Every row gives one point. Each copy is the shape, with its points in the same order, stretched, turned, moved and blurred by noise. Is it also mirrored, or only turned?

Shape (9 x 3)
[[ -6  10  84]
 [ 11   7   4]
 [ 42 -57 -24]
 [-21  33 -19]
 [ 14  64 -14]
 [ 29 -33  30]
 [-16 -10 -46]
 [-48 -65  28]
 [ -6  28  29]]
Copy 1 (9 x 3)
[[  6  63  86]
 [  7  36  -1]
 [ 36 -37  -7]
 [-32  49 -18]
 [  0  82 -33]
 [ 34   2  36]
 [-31   0 -31]
 [-49 -30  66]
 [-10  63  20]]
Copy 1 is: only turned
Copy 2 (9 x 3)
[[-47  82   9]
 [  7  21  10]
 [ 14 -30 -37]
 [ 23  10  54]
 [ 43  55  57]
 [-12  20 -29]
 [ 17 -24  46]
 [-65 -19   4]
 [-11  52  20]]
Copy 2 is: mirrored
Copy 3 (9 x 3)
[[-32  24  97]
 [ -4  10  20]
 [ 60 -39   3]
 [-44  15 -12]
 [-27  58  -9]
 [ 31 -13  52]
 [-16 -29 -29]
 [-25 -78  49]
 [-35  27  38]]
Copy 3 is: only turned

Shape (7 x 4)
[[ 31  -4 -30  -3]
 [  1 -38 -19  24]
 [  2 -12  78 -29]
 [-38  26  11 -14]
 [ 68  39 -18  -5]
 [-44  16 -46  72]
 [-50 -48  43 -16]]
Copy 1 (7 x 4)
[[ 11  27 -29 -10]
 [-22   9 -18  19]
 [ -5 -33  57 -12]
 [-43  31  21 -36]
 [ 69  50 -21 -34]
 [-65  84  -8  26]
 [-67 -38  29  10]]
Copy 1 is: only turned
Copy 2 (7 x 4)
[[ 49   3  13  14]
 [  5  -5  42  47]
 [-19 -88   7 -36]
 [-22  12  -9 -25]
 [ 84 -10 -30 -11]
 [-23  63 -34  57]
 [-56 -38  50 -11]]
Copy 2 is: mirrored
Copy 3 (7 x 4)
[[-10  15 -31 -11]
 [-39  -9 -35  17]
 [  6 -31  75 -15]
 [ 24  -2  18  45]
 [  2  69  -4 -42]
 [-65  27 -46  82]
 [ -5 -74  29  31]]
Copy 3 is: mirrored

Shape (12 x 6)
[[-17  46 -69   5  47 -22]
 [ 17  35 -43   4 -23 -33]
 [-17 -41 -14 -33 -53 -25]
 [-33   9 -43  25 -10 -37]
 [ 48 -84  27   0 -13 -12]
 [-30  -6   7 -30 -17 -59]
 [-17 -69  26 -28  -1 -11]
 [  5 -15 -27 -36 -38 -64]
 [ 17 -51  43 -37 -18  29]
 [ 25 -65  51 -26 -11 -35]
 [-19  72 -36  13   1 -40]
 [-45  45 -21  43   5 -19]]
Copy 1 (12 x 6)
[[-31  55 -72  14   7   0]
 [ 10  37 -54   8 -14 -46]
 [  6 -44 -25 -45  11 -54]
 [ -6   3 -67  20  28 -46]
 [ -1 -67  42  -5 -30 -31]
 [ -4  -2  -8 -35  43 -66]
 [-15 -55  19 -45  28 -20]
 [-17  -8 -27 -33  -8 -83]
 [ 27 -41  36 -54   3  -4]
 [ -6 -42  52 -31   5 -55]
 [ 10  61 -59  22  19 -36]
 [ 12  20 -61  34  46 -26]]
Copy 1 is: mirrored
Copy 2 (12 x 6)
[[-42 -40 -27 -52   0  45]
 [ 16  -2 -25 -33 -29   9]
 [-10  43 -17  -6  -2 -70]
 [-36 -15 -16 -19 -34  -8]
 [ 54  -9  -7  42  46 -68]
 [-25   8  14 -43   3 -54]
 [-12   2   6  22  53 -68]
 [  8  12 -30 -46  -4 -62]
 [ 18  34  14  41  66 -40]
 [ 38  -3  25   9  47 -80]
 [-18  -5   3 -57 -39  35]
 [-39 -22  12 -14 -41  25]]
Copy 2 is: mirrored
Copy 3 (12 x 6)
[[-45  15 -43  27  97  -8]
 [ -5 -37 -22  35  55 -33]
 [ -9 -48 -32 -39   7 -67]
 [-37  -6 -45  34  37 -41]
 [ 58  17   7 -53 -20 -67]
 [-56  -9 -12 -23  36 -78]
 [-17  26 -14 -66  -6 -71]
 [ -5 -48 -28 -21  54 -85]
 [  7   3  36 -76 -15 -28]
 [ 25  13  25 -45  -5 -94]
 [-46 -20 -18  63  82 -29]
 [-61  13 -23  61  27 -28]]
Copy 3 is: mirrored
Copy 4 (12 x 6)
[[-54  29 -89  20  46 -58]
 [ -1  32 -69  28 -28 -41]
 [-29 -28 -31 -18 -72  -3]
 [-45  -4 -52  49 -12 -29]
 [ 49 -64  11 -35 -23  13]
 [-45 -11  -8 -10 -44 -57]
 [-31 -53  17 -43 -21   0]
 [-11 -20 -51 -10 -68 -53]
 [  6 -15  22 -68 -25  30]
 [ 20 -48  36 -47 -40 -23]
 [-39  55 -57  44   1 -64]
 [-59  30 -28  62  13 -28]]
Copy 4 is: only turned

Shape (11 x 8)
[[-71 -28  29 -14 -58 -26 -74 -50]
 [-28   1   7 -14  22   8 -40 -46]
 [ 24 -51 -44  11  14 -55  -8 -35]
 [ 27  -5 -57 -29  22 -48  14  -5]
 [  4 -17 -53  13   3  -6  -9 -53]
 [-82 -11 -12  -4 -33 -65 -25 -59]
 [-35  27  32  79  48  46  -3  -9]
 [-50   9 -61  26  44  40 -23 -25]
 [ -3  11  13 -14 -61 -23  15  35]
 [  4 -46 -65  19  -9 -52 -40  22]
 [ 25 -58  39  -6  24  12  44   9]]
Copy 1 (11 x 8)
[[ -75  -30   35  -10  -19   20   36 -107]
 [ -10    8  -11  -27   20   47   25  -49]
 [   9  -22  -89  -20    1  -51  -11  -55]
 [ -11   -7  -83  -53  -29  -26  -43    4]
 [ -10  -13  -82    0   14   14    1  -44]
 [-104  -18  -22  -33    6   -7   44  -86]
 [  12    7   15   37   91   25   73   15]
 [ -23  -37  -62   17   79   55    5  -16]
 [ -33   -2   15  -10  -47  -18    7   44]
 [ -12  -64  -52    0    6  -51  -56  -22]
 [  78  -19  -14  -34  -12   -9   57   31]]
Copy 1 is: only turned
Copy 2 (11 x 8)
[[-44 -38  42   2 -46  13 -60 -61]
 [  1 -17   7   0  20  31 -23 -40]
 [ 24 -44 -34  -3  24 -61 -29 -19]
 [ 15   5 -56  -4  43 -47  -9  -1]
 [ 17 -31 -55  17  13 -11 -15 -44]
 [-77 -33  -1  40   3 -16 -30 -89]
 [ 21 -39  36  74  39  74  -1   4]
 [-23 -43 -50  37  57  47 -27 -17]
 [-22  31   2  28 -31 -26   2  28]
 [ -9 -53 -50  22  15 -57 -53  25]
 [ 31 -31  14 -21   6  -9  42  35]]
Copy 2 is: only turned

Shape (15 x 9)
[[ -5 -13 -52 -19  -8 -28   0  21 -25]
 [-37  13 -50 -25  54 -69 -23   0   3]
 [  4 -16  38  49 -14 -24  37 -34  29]
 [-27  22  32   6  44  41 -33 -45  58]
 [-42   8  45 -14 -10  25  34  40   8]
 [ 37  19 -49  -1 -31 -13 -23 -21 -35]
 [-32   7  36   7 -50 -25  69  30  58]
 [ -5 -15   7  -1  -8  26  29  22 -42]
 [-43  63 -49  28  41  21   0  33  -3]
 [ -6  58  14  25  44 -15  26 -22 -22]
 [-19  21  31 -27  28 -27  21  40  64]
 [ -1  60  38  61 -44  -1 -28  -7  34]
 [ -4 -20  19  58  55  27  46  34  28]
 [ 16   6 -36 -28 -51  14  16  11  -4]
 [ 33  20 -12  40  41 -20  12  17 -20]]
Copy 1 (15 x 9)
[[-47 -36 -30 -46 -43 -46  11  -9  -5]
 [-84  -2 -19 -80  44 -68  37 -25   3]
 [-22 -30  31  40  27 -32 -52 -56  37]
 [-19  23  51  -8  99  56   3 -28  34]
 [-49   4  51  17  -9  -8 -46  52  13]
 [  2 -17 -32 -16 -29  -1  10 -61 -51]
 [-57  18   4  28   1 -34 -65  29  73]
 [-24 -41  36  10 -55 -11 -14  19 -10]
 [-87 -27 -38  -7  44  18  61   9 -21]
 [-66  -3  39  36  27 -34  45 -44 -34]
 [-57  53   0   5  62 -59 -17  39  45]
 [-31  -1 -12  60  80  50 -67 -51 -17]
 [-35 -69  18  45  44 -40  -2  40  48]
 [ 12   0 -28   0 -64   2  -6   5   0]
 [-31 -63 -12  23  22 -63  19 -23 -32]]
Copy 1 is: only turned
Copy 2 (15 x 9)
[[-24  -7 -74  -4  -2 -13  25   0   2]
 [ 23  31 -94  -2  29 -19  21 -44  22]
 [ -1 -43  50  55  -4  -5 -17 -15  11]
 [ 50  22  49 -14  43  69  -8 -31  46]
 [  4   3  19  -2 -50  11 -27  18  64]
 [-55 -12 -23 -25  49 -16  23   1 -24]
 [-10 -69  28  20 -42 -35 -48  -3  85]
 [-21  19   2   9 -38  14  19  42  17]
 [ 33  34 -33 -15  35 -12   9  47  72]
 [  5  38  29  16  27 -40 -14   3  38]
 [ 67  -8 -14 -18 -29 -23 -38 -34  56]
 [ -9 -31  43   4  51   1 -78  13  29]
 [ 82  -8  24  48 -25  -4  13  56  43]
 [-42 -36  -8 -34  -1   0  22   6  14]
 [ 34  18 -15   6  17 -48  -3  30  -8]]
Copy 2 is: mirrored
Copy 3 (15 x 9)
[[ 41  19 -15  -8  24 -43  27  -9  -6]
 [-13   8   1 -22  67 -69   6  31 -22]
 [-26 -41  16  63  19  32  18 -19 -10]
 [-83   3  23 -11  37  44 -22   8  35]
 [  3  54  34  24  -9  35  20  30 -10]
 [ 28  16 -50  -8  24 -25   0 -64   0]
 [-13  32  56  91  -9   9  50   4   6]
 [ 46  24   2  -7  -1  35  15  -7 -17]
 [  5  63   6  -8  93  22  18  21   1]
 [-14  26   3  18  74  31 -21 -12 -54]
 [-20  40  62  35  10 -24  -9  38  13]
 [-44  18 -34  81  27  38  -9 -16  27]
 [ 23  -6  53  21  46  72   2  25  11]
 [ 33  47  -5  10  -4 -21  31 -48  15]
 [ 36   5   0  21  63  21 -28 -19 -14]]
Copy 3 is: only turned
Copy 4 (15 x 9)
[[  21  -31   19   18   -6  -49   12  -17  -22]
 [ -41   -1   44   21   11  -46   42  -23   37]
 [ -18   11  -14   54  -32   50   -1   58    3]
 [ -64   19  -18  -55  -33   43    8   15   43]
 [ -44  -23    4  -25  -11   27  -26   57  -33]
 [  46   12  -14   15  -50  -41   12  -39  -22]
 [ -43  -40    3   21  -49   11   -3  121  -26]
 [  14  -12  -18    4   10   19  -24    9  -45]
 [ -58    8  -48  -31   11  -60  -36   15   32]
 [ -38   69  -25   15    0    0   11   11  -12]
 [ -42    2   34  -37  -10   14   18   86   20]
 [ -46   53  -22    2 -102   16  -43   46   15]
 [   6   10  -30   12   50   44  -41   60   31]
 [  38  -34  -11  -14  -37  -30   12   19  -48]
 [  26   63   -7   33   19    2  -24   16    8]]
Copy 4 is: only turned
